Each row of a before or after table is a point. One or more steps were done to the points. Then noise was added and the rows were shuffled. The steps act on columns, c1 being the first. Write out the steps. A step turns or swaps two columns, mirrors them in a line or flattens them onto one, adds a multiple of one to another, or multiplies or shifts one. Angles are multiples of 10 degrees, from the lower column toward the higher: turns from -170 to 170, lines from 10 to 170 but not 90. Use the fewest steps. Two steps may share a column if one is a turn and the other turns, adds or multiplies; they go together, in the order done. Otherwise the lowest column goes first.
(in the rows, 128 means zero)

Before:
[[101  96]
 [123  95]
 [144 104]
 [116 156]
 [ 99  94]
 [ 60 103]
 [147 129]
 [111 166]
 [101  88]
 [ 78 123]
 [102 149]
 [164 131]
 [ 83 169]
 [162 105]]
After:
[[ 91 109]
 [ 95 128]
 [170 123]
 [156 137]
 [128 170]
 [ 92 164]
 [127 174]
 [ 93 190]
 [145 156]
 [153 103]
 [143 115]
 [132 176]
 [ 67 126]
 [101 114]]
Steps: mirror c1 and c2 in the line at 160 degrees

Before (11 x 6):
[[155  95 182 138 166 156]
 [ 74 104 117 160  92 117]
 [133 200 119 137 124 133]
 [108 134 141 168  64  93]
 [127 105 142  65 122 133]
 [104 193 117 135 148 110]
 [124 185 117 160  95 155]
 [ 78 113 132 167  97 111]
 [119 127 158  71 159 136]
 [ 83  93  79 147  96  94]
 [168  98 157  84 169 122]]
After, 11 rows:
[[129 137 118 199 123 128]
 [119  71 157 128 159 137]
 [118 147  78  93  96 136]
 [125  66 142 105 122 130]
 [133 168 141 134  65 124]
 [122 136 117 192 147 134]
 [113 160 117 185  95 142]
 [130 138 183  95 166 125]
 [155  84 158  98 168 106]
 [107 167 130 113  97 146]
 [101 160 117 104  92 149]]
Steps: flatten c1 and c6 onto the line at 140 degrees; swap c2 and c4

Before:
[[111  88 173  98 114 107 103  89 194]
 [120 103 141 101 119  89 198 122 135]
 [ 86 135 135 166 132 107 156 152 118]
 [159 104 167 155 180 100  69 118 126]
 [147 108 113 143 149 167 102 115 174]
 [ 83 161 106 120 156 109 113 151 122]
 [ 42 156 138 155 193 139 182 184  99]
 [ 77 110 149 130 126 100 141 191  72]
 [132  66 132 112 153 159 115  88 104]
 [ 52 112 123 148 127  69 146 116 161]
 [109 163 152 146 142 154 137 118 102]]
After (11 x 9):
[[140 107 144 155 175 121  60 129 119]
 [111 108 154 125 124 122 130  71 191]
 [122 105 166 102 119 108 188 136 122]
 [ 96 112 130 147 129  89 142 158 113]
 [111 160 102 123 155 130 122 115 152]
 [123  91 163 100 116 126  88 195  90]
 [133 109 103 141 149 186 111 177 115]
 [ 91 157 153 153 189 155 173  96 184]
 [108 132 146 166 133 130 153 117 150]
 [121 167 152 148 138 175 130 103 121]
 [124  65 124 111 153 178 112 104  87]]
Steps: multiply c1 by 0.4; turn c3 and c7 by -20 degrees; shift c6 by 20; swap c8 and c9

Before (11 x 12):
[[174  72  94 120 108  99 139 165 152 135 173 111]
 [153 125 163 154 108 113  83 160 165 142 118 143]
 [ 83 103 153 118 143 118 143 191 168 105 158 114]
 [133 196 133 154 179 131 139 145 136 112  96 130]
 [128  67  93 137 159 160 107 139 129 131 173 134]
 [111 144 150 126 144 227 140 134 119 173  99 119]
 [155 124 124 124 105 134 148 157 193  93 167 153]
 [ 91 171  48 109 134  85  95 159 154 129 160 109]
 [100  96 106  84 122 157 128 155 179  96 117 116]
 [168 135 202 101 160 141 158  98  90  96 201 137]
 [136 169 118 162 115 122 134 121 115 102 132 134]]
After (11 x 12):
[[153 124 124 126 105 132 149 177 195  93 163 127]
 [ 88 170  49 107 137  89  96 145 153 134 162  92]
 [170 138 198 103 158 141 156 104  93  96 201 155]
 [127  67  94 141 154 162 104 141 130 134 172 127]
 [ 84 104 149 118 142 119 147 179 169 104 156  76]
 [150 124 165 152 107 114  86 172 166 143 118 120]
 [101  98 104  84 125 157 130 143 177  98 118 102]
 [173  74  92 120 107 102 143 152 154 134 172  91]
 [135 196 139 152 178 129 143 147 138 113  97 117]
 [113 139 150 125 143 227 135 127 119 173  97 117]
 [135 167 116 161 115 121 134 128 115 104 132 139]]
Steps: turn c8 and c12 by -40 degrees; multiply c8 by 1.3

Before:
[[175  95 128 158 119 121 171 137 126  96 105 114 118 137 155 148 137 141]
 [170 130 190 169 102 105 112 129  97 108 127 134 119 151 107 174  82 128]
 [127 152 185 102  90 123 109 140 114  90  97 146  91  84 143 155  79 123]
 [ 83 119 166 114  82 157  99 167 158 111 131 163 152 102  95 172 161 138]
 [144 115 144  91  99  90 173 138 151 121 138 163  98 143 163 122 165  96]
 [125 109 137 166  60 110 117 159 142 143 164 117 109  95 143 153 136  89]
 [159 148 107 178 107 136 112 180  75 139 191 164 102 109 148 147 133  75]
 [ 90 127 140  95  95 131  88 160 158 184 103 175 173  58  88 171  81  93]
 [139  90 157 149  44 128  98 168  81 124 183 177  98  70  85 105 170 163]
 [120 164 153 157 135 151  81 114  74 142 124 144 114 154 136 134 145 160]
 [134 128 128 105 118 149  98 144  75 158 144 160 136 154 155 115 114  71]]
After:
[[171 128 165 164 104 176 124 144  95 110 123 134 121 151 104 175 183 125]
 [127 145 183 104  93 164 133 148 110  91  96 133  92  83 140 153 167 127]
 [144 115  89  92 102 166 156  89 152 122 137 166  95 143 164 122 124  95]
 [175  93 115 158 118 134 152  89 126 100 109 110 115 140 154 146 128 143]
 [ 83 114 145 115  84 159 151 171 160 111 128 160 150 102  92 172  85 138]
 [122 167 148 155 133 148  98 169  74 143 127 141 113 156 136 132  99 161]
 [136 131 152 102 118 113 133 161  73 157 140 168 137 154 154 118 126  71]
 [ 90 126 158  98  92 125 142 175 159 181 107 169 171  56  85 174 163  95]
 [160 147 123 175 109 105 176 160  74 137 191 184 102 108 151 150 117  72]
 [127 108 112 167  60 146 155 148 142 147 161 124 107  91 141 151 137  88]
 [143  94 116 149  46 169 153 170  81 126 183 189  98  70  85 108 100 164]]
Steps: turn c6 and c17 by -140 degrees; turn c3 and c6 by 60 degrees; turn c7 and c8 by -70 degrees; add 0.3 times c11 to c12

Before (11 x 24):
[[125 123 144 117 138 154 108 113 113  96 126 147 104 125 111 110 134 109
  132 144 102 171 130 148]
 [106 143 148 128 138 154 168 109 125  94 148 134 114 115 110 113 103 181
  119 139 160 127 141 144]
 [133 165 134 123 132 142 106 142 132 129  73 141 249 112 139 118 131 105
  146 153 119 183 151 104]
 [ 99 113 152 127 140 128 108 116 111 123 130 148 159 120 138 106 139  97
  139 150 105 115 164 136]
 [114 134 123 133 112 148 113 109 126 126 124 113 108 114 120 124 119 142
  122 157 111 109 120  97]
 [ 98 122 120 117 127 147 130 103 118 126 143 147 109  69 154 122 129 105
  149 154 115 118 134 112]
 [131 110 122 134 136 156 121 138 102  89 144 144 103 119 110 110 136 131
  119 149 216 109 132 116]
 [131 110 124 131 140 132 114 132 149 132 136 130 114 106 110 113 130 100
  114 147 111 129 136 106]
 [118 141 132  53 128 141 111 113 157 130 144 118 118 123 123 123 137 102
  146 140 131 143 142 102]
 [135 113 120 101 133 125 114 106 130 117 112 122 110 103 104 122 125 101
  117 139 106 110 128 143]
 [114 117 125 133 140 138 157 103 105 120 146 115 126 129 106 116 124  93
  124 143 103 112 127 145]]
After, 11 rows:
[[112 116 126 109 140 138 152 113 106 121 147 114 127 137 106 115 123  95
  122 143 102 112 126 129]
 [ 98 114 150 118 142 129 108 120 111 123 131 147 159 127 137 103 140  95
  139 148 105 114 164 125]
 [108 144 147 114 137 155 164 115 124  95 147 134 112 155 109 113 102 181
  120 139 163 127 143 125]
 [118 140 129 168 127 143 111 116 156 130 145 118 117 127 124 124 139 102
  148 141 132 143 141  60]
 [135 114 122 119 134 126 107 112 127 120 112 119 109 148 100 121 125 100
  118 139 109 109 127  97]
 [133 109 120 138 136 159 119 135 101  90 143 146 100 136 109 110 136 129
  120 148 216 109 135 136]
 [132 110 125 149 142 133 107 131 150 134 138 131 115 145 113 112 128 101
  113 146 110 130 137 136]
 [131 163 132 152 132 143 101 136 132 129  73 140 248 136 140 116 130 102
  149 153 122 182 149 125]
 [ 99 121 118 146 128 147 112 111 120 125 142 148 108 185 156 122 130 104
  149 154 115 120 132 119]
 [125 123 144 110 140 153 109 115 114  95 127 149 103 124 113 111 134 112
  133 143 101 171 132 114]
 [114 136 124 157 114 148 109 116 126 126 124 111 108 135 121 125 122 143
  123 157 109 109 122 139]]
Steps: turn c4 and c24 by 100 degrees; mirror c7 and c14 in the line at 10 degrees; multiply c8 by 0.7

Before (13 x 48):
[[ 95  73 154 155  87 133  89 128 145 128 116  86 121 136 153 102 175 148
  158 168 188  59 117 158 115 139 102 143 138 123 104 183 133  99 113 186
  111 147 104 134 164 116 129 103 116 182 137 174]
 [189 137 127 117  91 174 128  74 128 149 109 140 166 102 170 110 173  74
  110 136 100 129 106 169 136 162 129  89 128 185  91  89 148  99 140 107
  102 162 117 213 121 145 115 126 243  84 103 102]
 [106 112 175 153  87 165  80 117 141  96  96  84  94 163 148 107 221 118
  164 118 163 109 111 106  82 163 103 151 111 125  92 135 156 123 126 165
   79 109 116 112 137  71 121 142 116 137 124 147]
 [ 69 102 106 158 121  91 124 152 102 116 113 136 129 137 130 151 101 111
   87 121 152 106 148 105 151 115 181 151 128  91 143 140 157 101 159 130
  136  98 130 142 106 150 138  85 109  83 201 130]
 [126 156 180 152  62 146  93 130 129 102 146 131  67 140 142 118 182 142
  168 144 158 104  94 138  86 159  51 131  97 134 113 157 187 118 107 161
   98 149 111 153 180  91 136  87  92 161 113 118]
 [ 53 142  65 123 131  78 151 113  77 109 134 102 148 122 150 123  92 145
  101 134 151 102 131 103 167 111 148 137  98 154 141  97 133  99 159  80
  187  79 126  85 107 122 125 108 136  77 180 117]
 [ 85 109  74 198 114 112 174 135  79  98  96 141 148 136 151 133  79 141
   91 134 171  91 162 121 161  88 111 150 108 119 111  80 140 158 147 128
  172  74 117 119  76 123 135 106 133 100 180 127]
 [144 140 157 126  69 146 124 124 114 115 127 117  54 137 165  81 196 121
  154 171 163 120 168 113  71 167  88 161  94 127  99 134 105  97 130 166
   98 120  88 119 142 113 151 105  74 148 117 151]
 [150 128 147  97  86 139 123  73 105 115 137 137 147 135 194 140 166  91
  141 101 113 111 123 133 160 149 104  93 131 145 133  77 132 110 126 141
   76 178  57 184 115 115 144 134 206 129 125 135]
 [107 179 164 147 111 197  89 117 132 102 136 149  77 147 143  87 200 136
  155 120 150  76 146  84 111 141  96 157 108 146  84 183 129  98 122 187
  133 156 117 134 158  93 131 104 103 170 138 142]
 [102 134  80 127 100 103 158 159 102  64  80 128 127 127 159 118  76 124
   78  92 150  78 149 112 159 105 133 136 111 150 158 143 125 129 133  91
  151 111 135  90  73 159 101 117 113  86 153 104]
 [106 122 128 132  96 164 127 132 136 121 116 105  73 129 124 133 168  98
  141 149 139  64 127  84  91 166  69 181 162 175 122 135 158 105 136 180
   91 106 100 109 172 111 141 127 103 153 163 138]
 [ 51 101  88 113 174  82 158 113  79 113 115 154 138 100 106 128  77 131
   71 115 146  37 151 105 147 116 142 145 102 123 111 142 144 134 150  86
  124  66 126 139  95 130 125 129  96  97 146 124]]
After:
[[188 136 126 116  91 175 128  74 128 124 110 142 165 102 195 110 173  72
  111 136 143 129 106 167 136 162 131  88 128 185  90  90 148 101 100 106
  107 165 118 212 119 144 114 127 243  84 104 101]
 [108 112 175 153  87 164  79 118 142 118  96  83  94 165 161 107 221 120
  165 118 103 109 111 106  82 162 103 151 111 124  93 135 157 122 152 165
   75 109 116 113 136  70 122 142 116 137 124 147]
 [ 95  73 153 154  85 132  89 127 146 127 116  86 121 137 168 102 174 146
  158 169  92  59 118 159 115 139 102 142 138 124 103 184 132  99 179 186
  112 148 104 134 163 115 128 103 116 183 139 173]
 [125 155 180 152  61 145  93 132 129 120 147 130  66 140 149 118 181 144
  170 144 118 104  94 136  86 159  51 133  96 137 115 159 186 116 161 160
   94 148 110 154 179  91 135  87  92 161 114 119]
 [149 129 148  95  88 140 122  74 103 120 134 136 148 133 233 141 167  92
  142  99 142 112 122 134 160 150 104  94 130 147 134  76 131 109 122 142
   74 180  57 183 113 114 144 134 205 128 125 134]
 [105 121 127 133  96 165 125 133 135 122 115 105  74 129 121 135 168  99
  142 147 116  63 128  83  91 165  68 183 164 175 121 137 158 105 130 179
   90 106  99 110 172 113 143 128 104 154 162 140]
 [100 134  81 128  98 104 158 159 102 130  81 127 127 127 176 117  76 125
   78  92 106  78 148 113 157 103 133 137 111 149 158 143 125 127 139  93
  139 111 134  90  74 160 101 116 112  87 152 104]
 [142 140 156 127  70 146 123 122 112 123 130 117  54 137 188  83 198 120
  153 171 100 119 169 113  71 166  87 159  93 129  98 134 106  96 150 167
   96 120  88 117 143 113 151 105  72 148 118 150]
 [ 50 102  88 113 173  83 159 113  79 127 114 153 139 100  93 130  78 129
   71 113 101  37 151 104 146 116 143 145 103 123 113 143 144 135 124  86
  121  66 126 140  96 130 126 129  95  99 145 124]
 [ 84 110  72 198 114 113 175 134  78 132  94 142 147 136 165 132  79 142
   92 132  82  91 161 120 163  86 110 151 108 119 109  82 139 159 142 128
  166  72 116 119  77 124 137 105 133 101 180 127]
 [ 53 142  66 122 130  77 152 113  79 137 134 102 148 123 164 123  93 145
  100 135  92 100 131 104 167 110 148 136  98 153 140  99 132  98 118  79
  183  80 124  85 106 123 125 108 138  76 180 117]
 [108 178 163 149 110 196  89 116 131 127 137 149  79 148 151  86 199 135
  155 118 115  75 144  84 110 141  97 156 108 147  84 183 129  98 147 187
  130 157 118 132 158  94 130 103 103 169 139 143]
 [ 68 102 104 155 119  92 123 153 101 130 111 135 130 135 131 150 102 113
   87 120  92 108 148 106 151 114 181 152 129  90 142 140 157 102 119 130
  133  98 129 141 106 150 137  84 108  82 200 129]]
Steps: flatten c10 and c37 onto the line at 80 degrees; multiply c15 by 1.6; turn c21 and c35 by 140 degrees
